Each row of a before or after table is a point. The points were changed in one or more steps. Then noise was added and the rows were shuffled. The steps act on columns, c1 being the first. Name the steps. A step turns or swaps two columns, mirrors them in a line or flattens them onto one, adds a multiple of one to another, or multiplies or shifts one. Angles are multiples of 10 degrees, from the lower column toward the higher: turns from -170 to 170, lines from 10 to 170 but not 90. Use the fewest steps. Two steps may share a column if one is a turn and the other turns, adds or multiplies; they go together, in the order done. Otherwise the lowest column goes first.

Before:
[[-22  11]
 [  7   9]
 [-30 -14]
 [  9 -32]
 [  3 -27]
 [-24 -28]
 [ 27 -49]
 [ -8 -28]
 [  0 -36]
 [ 24 -21]
 [ -3  21]
 [ -1 -11]
 [-14  -3]]
After (13 x 2):
[[-48   0]
 [  1   0]
 [-45   0]
 [ 54   0]
 [-28   0]
 [ -1   0]
 [-16   0]
 [ -7  -1]
 [ 18   0]
 [ 14   0]
 [ 48  -1]
 [-60   0]
 [  6   0]]
Steps: multiply c1 by 2; multiply c2 by 0

Before, 8 rows:
[[  5   3  25  25 -30  -4]
 [  0  10  20 -40 -37   4]
 [-35  -7   5  35 -23 -25]
 [-13  31  -8  24 -30  -3]
 [-11  23   0  25  -9  15]
 [  0  26   0 -24 -32 -36]
 [  2  -9  -9  27 -26   5]
 [-18  26  -8  25  60  12]]
After, 8 rows:
[[ 32 -13 -25   9  25  17]
 [ 27   0  -7 -10  10  47]
 [ -7 -35  -1  14   7  33]
 [ 23 -12 -11  10  15  -8]
 [ -9   2 -27  11  24   9]
 [  3   5   8  10  24  19]
 [ 27 -18  24  10 -45 -40]
 [  9   0  -4 -15  35  15]]
Steps: swap c1 and c2; turn c5 and c6 by -150 degrees; add -0.7 times c5 to c3; multiply c4 by 0.4

Before, 9 rows:
[[  5   3   2   8   7  -8  -3  -4  -2]
 [ -4   4 -39   6  -8  -7   5  -6  -7]
 [  3   4 -10   0   3  -1  -5  21   6]
 [ -1   6  -3   3   5  -6   8  12   0]
 [ -3   8  -1   4  -7   2  -5  -3   3]
 [ 12  -6  -3   6   2  -2   9   1   3]
 [  1   2  -1   1  -7 -11  -4  -6   5]
 [  1 -30   0  12  -4  -3  -1  -5   2]
 [ -2   3 -13   0   7  -5   4  -7   3]]
After (9 x 9):
[[  1   4  39   2  -1  13  -4  -6   5]
 [ -3  16  39   4   6   3  -5  -3   3]
 [ 12 -12  37   6  -3   0   9   1   3]
 [  3   8  29   0  -3  -1  -5  21   6]
 [ -4   8   1   6   2  11   5  -6  -7]
 [  5   6  42   8 -10   1  -3  -4  -2]
 [  1 -59  40  12   1   5  -2  -5   2]
 [ -2   6  27   0  -8  -1   4  -7   3]
 [ -1  12  37   3  -8   2   8  12   0]]
Steps: multiply c2 by 2; shift c3 by 40; turn c5 and c6 by -140 degrees

Before, 13 rows:
[[ -5  -3   3  34   0  -2  37  15   2  17  -9 -13]
 [-15  37  -5  -9  -4 -22   1  -8  -9  10  -3  -4]
 [-13  -3   0  28  10  -4   2  -6   1  -8  -7  -4]
 [  9  40  20 -12 -27   5   4  10   5  -6   3 -14]
 [-12  -6  -9  -7  -9  -8  -8  -5 -14 -29  -5 -19]
 [  2  15  -6   1  -8   3  -5   6  -5  18 -11   7]
 [ -8  -6  13 -16 -11  10   9   3 -12 -31  11   3]
 [ -7  -6  12 -10  -6 -30   5   9  -1  17   1   4]
 [-14  -6   8  -1   7 -16  -4  -7 -23  12  -9  -4]
 [  4  -3   1 -18   5 -25  -1  -9 -10   5 -16   3]
 [  4  -3  -2 -15  -4  14  -3  -5   8  19  -5  -4]
 [ 29  26  -2   7   1   6  -4   2   4  16  21   0]
 [ -9   5   9 -16  11   4  -1  16  -8  -5   2  -1]]
After:
[[ -8  -3  13 -10  -5 -30 -19  -3   1  17   0   3]
 [ -6  -3   2  34   1  -1 -41  14  -3  18   1 -14]
 [  3  16  -5   2  -9   5  23  -6   4  18   1   7]
 [-15  37  -5 -10  -3 -22  59   6   9   9   0  -3]
 [  5  -4   1 -17   6 -24   1   7  11   4   0   3]
 [-14  -4   0  28   9  -4  -2   7  -2  -9   1  -3]
 [ -8   3   9 -17   9   2  -1 -11   8  -5  -2  -2]
 [  3  -2  -2 -14  -5  13   2   1  -9  20  -1  -5]
 [ 28  26   0   8   0   7  40  -3  -4  15  -1   0]
 [ -7  -6  14 -16 -12   9 -18   4  12 -33   1   1]
 [-13  -6  -9  -7  -9  -8   0  -2  15 -29  -1 -19]
 [-14  -7   8  -1   6 -15  -2   5  23  12   1  -3]
 [  8  41  19 -13 -25   5  51  -4  -5  -5  -1 -16]]
Steps: turn c7 and c8 by 140 degrees; add 1.5 times c2 to c7; multiply c9 by -1; multiply c11 by 0

Before (9 x 18):
[[ -9  47  11 -35 -18 -26 -21  38 -26  25  -3  38  -5  39 -37  40  27  27]
 [-29 -19  17  15  -4 -29  18 -11 -12 -18 -13  -8  19  12  12 -11 -16 -32]
 [-18  -3   9  21 -26 -17  10   0  -4  12   3 -17 -35 -17 -23  45   2  19]
 [ -3  41 -15  43  39  11  30 -34   7 -14  27   0 -20 -17  -2   2   8  12]
 [  2  29 -13 -29 -40  -6 -22  51 -18  12  18  60  -8  34 -53  29  58  -2]
 [  5  21 -32   4  27  16  28 -19  29 -16  -1 -50 -31 -36   0  16   0  29]
 [  1  14   4  -8 -22 -31  49   4  30  -3  -2  -6 -23 -10 -44  41 -11  25]
 [-11  40 -14  41   9   9  21  26   6  19 -13  15  -7   8   7 -22   6 -14]
 [-25   7  -8  36  -7 -19  16 -36  -4 -25 -46   2 -16  -7   3 -21 -19 -13]]
After, 9 rows:
[[ -9  51  26 -36 -16 -30 -12  39 -25  23  -2  37  -5  40  40 -37  25  26]
 [ -3  35 -21  44  39  -3  35 -33   8 -11  26   2 -21 -18   3   0   6  12]
 [-27 -24  33  15  -7 -22  16 -12 -10 -17 -14  -8  19  13 -11  12 -16 -32]
 [  4  33  -6 -30 -40 -30 -15  50 -17  13  18  62  -7  34  31 -55  61   0]
 [-26   6   5  36  -6 -41  17 -37  -1 -23 -45   2 -18  -8 -22   3 -18 -10]
 [  2   7  22  -8 -20 -43  49   4  31  -2  -2  -5 -24 -12  42 -43 -10  25]
 [  6  17 -34   6  27 -17  30 -17  28 -17  -1 -50 -32 -37  16   2   0  29]
 [-11  37 -18  40   8  -5  26  28   9  21 -14  15  -8   8 -22   7   6 -15]
 [-18  -4  18  22 -24 -14   9   1  -3  10   3 -18 -34 -17  47 -24  -1  21]]
Steps: turn c2 and c7 by 10 degrees; turn c3 and c6 by 40 degrees; multiply c6 by 2; swap c15 and c16

Before:
[[-20 -12  17  -3  15  11  -2 -11   7 -18 -10  -3 -17  -1  26   9 -18 -12
   23   3 -14  10  14  -9]
 [ -7  -1  -5   8   1  10  -4  -8  -4 -35  -6  15  -9  -9  -4  -5  15   8
    7  14  16  21   0 -16]
 [-18 -21  19   0  29   5  14   5  -6  -4  27  -5   9  -8  -4  14   1 -21
  -15  21  18   0  12  -7]
 [ 18  -8  14  11   8  -2  11  -8  -1 -12   7  18   5 -20  -6   1 -14 -11
  -17  -5   0  -6   3  10]
 [ 19 -12 -10  -5   6  21  -8 -17  27  -9  -2  -1   9   8  27   5 -14   4
   -5  13  17  23   4 -16]
 [-14  -8  19  -8  -1  17  24 -11  23   5  24   1  -1 -13  -4  14   4  -1
   -2  13  10  -8  -7  18]
 [  4  11  14 -21  21  -9  -2 -15   3  -9  -5  14  -7 -24  25   4 -12  -3
   20  27   4  -7  -8  -1]
 [  8 -19  -2 -10  35  15   3 -14  11 -28  -9   2  14   5  -8   2  17 -24
   -8   1 -14   0  -7   3]
 [ 13   6 -17   9   0 -10  -2   0   2 -19  -6 -19 -18  11  -8  16  17   3
   21  -7  -5 -14   4 -12]]
After (9 x 24):
[[ -1  -2   1   8  -3   9  -4  -9  -4 -34  -6  16 -10  -9   2   4  16   8
    8  12  19  22  -5 -15]
 [-12 -21 -19   1 -18   5  13   4  -6  -6  25  -4   9  -8  -3 -27   1 -20
  -15  22  13   0  15  -7]
 [-60 -13 -20 -19  -8  10  -1 -11   8 -17 -10  -4 -16   1  18 -16 -18 -11
   23   3 -12  11  10  -9]
 [ 26   6   2  13   7  -9  -2  -1   3 -20  -7 -19 -18  10  -2 -13  19   3
   22  -7  -5 -13 -19 -12]
 [ -9 -11   0  -3   7  16  24 -12  23   5  25   1  -3 -12  -8 -11   5  -2
   -4  13   5  -6  19  19]
 [ 27  -7  -7  13  -7  -1  11  -8  -2 -12   6  17   6 -19   2  -4 -13 -12
  -16  -4  -3  -6  11  10]
 [-34  11   3 -32 -17  -9  -1 -15   3 -10  -4  14  -6 -24   7 -15 -12  -1
   21  26   5  -8  16  -2]
 [ 18 -19   8  -2 -29  16   3 -14   9 -27 -10   0  14   5 -12 -20  15 -24
   -7   2 -15   2   1   2]
 [-22 -11   2 -22  -2  21  -8 -16  28 -10  -2  -1   9   8  16  -9 -14   4
   -6  12  20  24 -11 -16]]
Steps: add -1.5 times c15 to c1; turn c4 and c15 by 40 degrees; turn c3 and c23 by 110 degrees; turn c5 and c16 by -150 degrees; add -0.3 times c7 to c21

Before, 10 rows:
[[ 23  12 -15 -21  -9   6  -2  -7  41 -19 -20  11  14 -14 -42  27 -17  24
   19 -40  28 -21  35  51  52  27 -35 -12  30 -35  14  37  29  23  14  20
  -25  24 -50  12 -12  11 -13  -1  28   3 -17 -22  -2 -37  -5 -23 -20  14
   16   3 -31 -43  -3  10  -6  11  17  -5]
 [  9 -11 -33  12 -26 -13  14 -18   8  17  32  30  18 -26 -29   1 -26  27
   -3  15  30  -8  -3   2  -3 -34   7  23  42  20 -15  25  18  36  23 -28
   29  17 -45  33 -16  12  36 -21  25 -34 -16   1  13  17 -26  19 -28 -10
   40  14  -6  -4 -19 -21  11  22  -5   3]
 [ 24  26 -10   1 -34   9  26  -6 -10   1 -23  21  -3  38  -6  22 -25  31
   19 -11 -28  35 -36  39  -6  20 -12  21  12  19   0  13  16 -15 -24  18
   31 -27  14  -5 -10  24   8 -17  18 -19  10 -28  22 -40  23 -24 -14 -21
  -19   7  22  30  20  -5  29  21 -25  21]
 [ -9   9  34   5 -28   8  26 -30  33   4  13 -20  13 -25  17  16  29 -16
   26  -7  15 -23   3  35  14 -29  14 -14  12  21 -22  25 -30  -2   4   6
  -29  23  12  24  11 -10   3  -1  32   5  -2 -40  -5   2  16 -38 -15   0
  -22 -53 -31 -38 -20  -9  -5  35  30  37]
 [  7  -5  10   4 -45   4  -9  15  37  -8  -2  -5   1 -12 -30 -12  16  22
    8 -14 -20   0 -17  27  16   5 -16  26  -5  20  -6 -12   5  26  29  12
  -21 -29 -21  -6 -29 -37 -12 -23 -11   3  27 -14   3  16 -36   3 -18  16
  -31   7  -2  19   4  -5  -2 -30 -24  -8]
 [-13 -28 -31 -13  -4  20   0   8  28   5 -16  -1 -46  30 -18   6  -7  35
  -40 -14  -4  13   5  28   5 -38 -16   2  16  26  38  12  -6 -15   8 -27
   42  -9   3  11  24   8 -31 -37   2 -32  12 -27  12 -18 -33 -25 -29 -27
  -31  -3  12  23  42  -2  27 -21  -7  30]
 [ 28 -10   5 -33 -24   1 -13 -20  44   8 -15  29 -25   1 -25 -39  46 -27
   19   6   9   9   1  44  49  -6 -47  21 -28   4 -30   2   3 -18 -23  15
  -10  21 -52 -14  18 -32 -26  36   9 -20  22  25  12 -16   4 -18  -6 -15
   31  -6 -14  31   6  21   9  19  -2   1]
 [-17 -36   4 -14 -12 -10  30 -26  36  -3  41   9 -18 -15  -3 -39   9 -21
   12   9  -3 -34 -31  -7 -20  28  -3 -28 -17 -32  39   7  22 -17 -12 -23
  -16  14 -17 -27   8 -13  23  31 -24 -13  -5 -24  25 -13 -11  21  14 -30
  -24  14  16  27  -2  24  -1  10   3  20]
 [-21 -30 -31 -47  13  -9  31 -18   7 -36 -28   4  14  -3   4  19  41   1
   20 -51 -36 -30  24   0  10  26  21 -24 -30  12  21  -1 -17  10 -22  25
   -8 -24 -16 -27 -31  -4 -21  26 -31  27 -20 -21   1  12  -1 -14  14 -21
  -27  -5 -11 -13  43 -18   7  33  27   8]
 [-18   9   8  -8   7 -18  36  22  30 -39  17  -4  12  31  -2 -10  11  25
  -11 -23 -14  31 -34 -11  34 -12   1 -18   6 -17 -25 -19 -17  29 -13   1
  -11   4  17  34   4 -28  14 -35   8  -7  -6 -26 -22 -15  17 -29 -11   9
    0   6  29  27  23   7  23 -22  45   8]]
After, 10 rows:
[[ 25  25 -11   0 -34   9  25 -13 -10   1 -22  20  -2  37   0  28 -25  29
   17 -11 -29 -41 -36  38  -5  19 -12  20  12 -37   1  14  17 -16 -23   0
   30 -27  16  -3  -9  24   7 -18  18   6  10 -28  22  27  23 -24 -13 -22
  -19   7  35  30  21  -6  28  22 -26  21]
 [-14 -27 -32 -12  -5  19   1  15  27   5 -17  42 -47  29  -7 -12  -8  35
  -39 -14  -4 -22   5  28   4 -37 -16   2  15 -32  39  11  -5 -14   8 -23
   41  -9   2  11  24   7 -32 -36   3  25  12 -27  12   3 -34 -25 -29 -27
  -31  -3  20  23   0  -3  27 -20  -8  30]
 [ 23  13 -14 -20  -9   7  -1 -14  42 -19 -20  -3  13 -13 -42  34 -17  24
   19 -39  28  21  37  51  52  26 -35 -12  30  12  13  37  30  23  14   0
  -25  23 -49  11 -12  10 -13  -2  28   5 -17 -22  -2  49  -5 -22 -19  14
   16   2 -50 -42  11  10  -6  12  17  -5]
 [ -9   9  34   5 -27   9  25 -60  33   4  12 -21  13 -25  18  16  30 -16
   26  -7  15  23   3  36  13 -28  15 -12  11 -16 -22  25 -30  -2   4  -6
  -29  21  12  24  11 -10   3  -2  32   2  -1 -40  -4 -12  17 -37 -15   0
  -21 -52 -50 -39 -19 -10  -5  35  31  38]
 [-22 -31 -30 -48  14  -9  30 -35   7 -36 -28  41  14  -2  -6  29  42   1
   19 -51 -36  37  25   0  11  26  22 -24 -30  -3  22  -2 -17  11 -22   7
   -8 -24 -16 -28 -32  -4 -21  26 -31 -15 -20 -21   1 -16  -1 -13  15 -22
  -27  -5 -17 -12   5 -19   7  34  27   7]
 [-17 -36   4 -15 -13 -10  30 -52  36  -3  41  -2 -18 -14 -12 -45   9 -21
   11   9  -3  27 -31  -6 -19  27  -2 -28 -17  22  39   7  21 -16 -13   7
  -17  14 -18 -27   9 -14  23  30 -24  23  -5 -24  25  27 -10  22  14 -30
  -24  14  25  27   8  24  -1   9   3  20]
 [  8 -11 -34  12 -26 -13  14 -36   9  17  31 -19  19 -27 -23 -16 -26  26
   -3  15  30  -4  -2   3  -3 -34   7  23  42  -9 -16  25  18  36  23 -21
   28  17 -44  33 -15  12  36 -21  25  34 -17   1  13 -24 -25  19 -27 -10
   40  14 -11  -4  30 -20  12  22  -4   4]
 [-18   9   7  -8   7 -18  37  43  29 -39  17  23  11  31   8  -8  10  26
  -11 -22 -14 -32 -34 -11  34 -12   0 -19   5   7 -24 -19 -17  30 -13   8
  -10   4  16  35   4 -29  15 -35   9  -5  -6 -26 -23  21  18 -29 -11  10
   -1   7  47  27  -3   7  23 -22  46   8]
 [ 29 -10   6 -33 -24   1 -12 -40  43   8 -16   7 -25   2 -36 -20  46 -27
   18   7   8 -16  -1  44  48  -6 -47  23 -28 -10 -30   1   3 -18 -24  36
  -10  21 -50 -14  18 -32 -26  37   9  16  22  25  11  12   3 -18  -6 -16
   30  -7 -22  31  30  21   9  19  -2   0]
 [  7  -4  10   5 -44   3  -7  30  37  -7   0   5   1 -12 -24  -1  15  21
    8 -15 -20   0 -16  27  16   5 -16  25  -4  -9  -6 -11   4  25  29  17
  -20 -29 -20  -6 -29 -37 -11 -22 -11  -2  27 -14   3 -24 -37   3 -18  16
  -31   8  -4  19  -6  -5  -3 -30 -23  -9]]
Steps: multiply c8 by 2; swap c12 and c59; add -0.3 times c44 to c15; turn c16 and c36 by -40 degrees; turn c22 and c46 by -160 degrees; turn c30 and c50 by -150 degrees; multiply c57 by 1.6
